Each row of a before or after table is a point. One or more steps were done to the points. Then noise was added and the rows were shuffled. The steps act on columns, c1 being the first. What was done? A step turns or swaps two columns, mirrors them in a line or flattens them onto one, adds a multiple of one to another, or multiplies or shifts one. Angles are multiples of 10 degrees, from the lower column toward the higher: turns from -170 to 170, lines from 10 to 170 but not 90. Use the fewest steps. Two steps may share a column if one is a turn and the other turns, adds or multiplies; they go together, in the order done. Otherwise the lowest column goes first.

Before, 11 rows:
[[-15  31   3]
 [-45  41   4]
 [ 13 -10  19]
 [ -3 -48  19]
 [  1 -10 -52]
 [  7  13 -19]
 [-48   4  -5]
 [ 32  53  16]
 [ -2 -49  44]
 [  8  60 -25]
 [ -7  47 -20]]
After, 11 rows:
[[  7   0  20]
 [-32   2 -31]
 [ 21   0  14]
 [ -3   0 -24]
 [ 34   2  39]
 [-34  -1  35]
 [ 15  -2 -31]
 [-37  -1  28]
 [ 15   1  11]
 [-13   1 -13]
 [-14  -1   8]]
Steps: mirror c1 and c3 in the line at 160 degrees; multiply c2 by 0

Before (8 x 8):
[[-41  -2   6   8 -27  13  -8 -17]
 [ 29 -17  19 -24  28 -39 -28  24]
 [-17  37 -26 -10  -8  -4  -8  10]
 [-11   8  21  17 -18   3  11 -12]
 [ 11   0  -4 -40  11  -9   0  11]
 [ -4   7 -20  -9 -31 -15  -2  -2]
 [-23 -34  35  12  13 -39  15  -2]
 [ 26  -3   2 -31  34 -37 -21 -11]]
After, 8 rows:
[[ -2  -5 -31  -8 -19  -4 -15 -25]
 [ 10 -51  31 -23  -2 -26 -38  37]
 [-10 -16  57  11   8  15 -38   9]
 [ -6  34  36  18  -2  10   5 -21]
 [  4 -60  -7 -41  -2   0  -9  16]
 [ -7  22 -43  -9 -13  -9  -7  -1]
 [-16   9  11   8  -6  -9  12 -35]
 [  8 -51   3 -31  32 -22 -39  17]]
Steps: multiply c1 by 0.4; add 1.5 times c4 to c2; multiply c3 by 1.6; turn c5 and c8 by 50 degrees; swap c6 and c7

Before, 11 rows:
[[ 20 -14  -7  31   1  -6 -13  14 -34  -8 -13  -9]
 [ 37 -20   6   4  -4  -6  -6  13 -11   0 -18 -13]
 [ -7 -10 -25   1  -1 -23   9   9   2  -5  19   8]
 [ 19   5  -4   7  10  25  -3  13   9  21 -21   0]
 [ -5  19 -17  -7  16 -26  -6 -12  20   5 -10  15]
 [  3  28 -18  -9  -2 -14  21 -12   5  13 -13  14]
 [ -2  15  15   0  28  14  32  -2  30 -10   0  14]
 [  1 -14 -13   6 -10   0  -4  -3  -8 -23  -4 -21]
 [  1  17  -6 -24  28  11  15 -19   8  -7  18  13]
 [-15  15   8 -27  22  12  18   3   8  -4 -10  19]
 [-13   9  28  -6  20  15  17  -7  12  12   9   1]]
After:
[[ 27  16  10 -27  -2   8  17  -1  -4  -2  30  20]
 [ -5   4   6   6 -21  29  -4  14   8  24 -31  -2]
 [ 25  15  31  -4 -17  13  32  -1  -1  -9  -1  13]
 [ -5  29  -1  -8  -4 -12  20 -12  17  15   0  15]
 [-12 -15 -12   5   7  -2  -7  -5  11 -24 -11 -23]
 [ 17  18  15  -6  -8 -27  -1 -12  27   4  -2  14]
 [ 22  17   4 -20 -19  11  14 -18  11  -7  53  11]
 [ 22  11  20  -6  -5   8  19  -8 -23  13  18   2]
 [-12 -15 -35  29 -14   3 -12  12  -5  -8 -61  -8]
 [-23 -20  -8   2 -29   6  -4   9 -10   2 -23 -12]
 [  5 -11  -8   1   5 -24   8   6  24  -4  17   7]]
Steps: add 0.3 times c1 to c6; turn c1 and c5 by -130 degrees; turn c3 and c9 by -70 degrees; add -1.5 times c4 to c11
